Each row is a point. A path goes straight from each point to the next, and from the last back to the first. The post is the endless flat space through its rows: a point in 2 columns, a line in 3, a plane in 4, and so on, so that a path can go around it. How many times does the path go around the post? Going back the other way cancels.

Post:
0:   7   0  29
1: -12   5 -38
Path (28 x 3):
0: -33  23  13
1: -28 -28  41
2:   1 -44 -19
3:  15 -27 -27
4:  -1 -34  22
5: -37  -9 -29
6: -31  41 -12
7:   1  33 -19
8:  33   6   7
9:   9 -27 -22
10: -28 -42 -16
11: -19  -8  39
12: -17  38  -4
13:  18  27  18
14:  17  -3 -22
15:  15  -1 -25
16:   2  25 -29
17: -25  25 -41
18: -29  12 -36
19: -32 -25  -1
20:   5 -33 -37
21:  23  -3   3
22:  39  13 -22
23:  16 -21   2
24: -34 -25 -95
25:  14  -2 -12
26:  31  35   2
27:   7  16  41
Times around: 0

Post (5 x 6):
0:  -1 -27  27 -27  26  21
1:  52   1 -52  10   6   6
2: -10   6 -30   3 -43  16
3:   3  10 -65  23  33 -30
4: -10 -37 -16  24  -5 -44
Path (22 x 6):
0: -22 -19  19   0   8 -16
1:  10  13 -14 -26  26 -32
2:   9 -13 -59  -7 -41 -21
3:  -2  15 -16  -7 -17  -7
4:  10 -11   4  47 -34  -7
5:  36 -51  -5  27   1  24
6:  16 -18 -73  -5 -17  11
7:   8 -95  31 -32  39 -48
8:  34 -27  24   8  12 -54
9: -27  53 -32  -5 -22  38
10:  27 -21 -38  27 -20  16
11: -26 -55 -24  -2  -7  -5
12:  -8  15 -46 -14   4   0
13:  38   5 -19  -9 -13  -9
14:   7  14 -13  34  10 -30
15:   5 -19 -56  48  -1 -36
16: -47  33 -51  23  19 -11
17:  94  24 -88  32  35 -29
18: -19  27 -73  10  13 -40
19:  -6 -14 -38   1  -2 -16
20:  35 -19 -68  21  31  20
21: -36 -34  -2  38   3 -28
Times around: 1

Post:
0:  10 -16  12  -1   4 -19 -48   7  47
1:   6  -1  24   2   2  15 -23   1  59
2: -48 -15 -13  14   7 -13  17 -40  16
3: -15  28  13  10   4  15 -40  52  39
4:  11 -46  40 -10   1 -20   6  30 -61
5: -42 -46 -23  50 -18  38  14  -5  -9
6:  11   2 -49   2  27   6  12  -5  39
7:  -2  19  -5  -1 -17   0  -2  24 -45
Path:
0:  30  21  12   5  -3   2  80   5  -3
1:  -5 -39  27  34 -41  37  21  -9  -9
2: -32   2  13  -1 -15 -22 -33   5  22
3:   7  20   7 -28 -22  24  -5 -42 -21
4:  -2 -45  46  29  15  28  -4 -38   4
5:  13 -62 -38  43  30 -12 -18  -6  37
6: -32 -28  42  -8   5 -10 -25  19 -83
7: -19  10 -12  -9   2  44  30  14 -18
8:   1 -23  -4  -9   4 -15 -35  24  49
9:  32  10   6 -41  27 -32 -17  19 -18
10: -21  32 -34  17  39  29 -18  17  51
11: -11  27 -28 -49  26   0  22 -23  38
12: -31 -20   7   5 -15 -14  -5  43 -25
13: -37 -24 -17   5 -15 -25  10  -9  23
14:  56 -16  -8   5 -45 -14 -60  62  21
15: -13 -47   4  48  -2  12  36  18 -45
16: -16  27  42  -7   1  -7 -51   0   0
17: -39   2  14   1 -27  29 -35  30 -20
18: -16 -14  17 -26 -34 -37 -37  31 -12
19: -75 -55  34  20  20 -14 -41 -19  -7
20:  -6   9  49   7  -9  -5 -76  24  40
21:   9  20 -42  32  -6 -28 -52  16  40
22:   1  20   9  19 -24  -4 -55  -2  27
23:   3  25   6 -20  33 -16 -44  34  10
24: -34 -78  -4  17  21  30 -43  95 -25
25:  -1  -6  -2 -10 -33 -17 -10 -11  48
Times around: 1
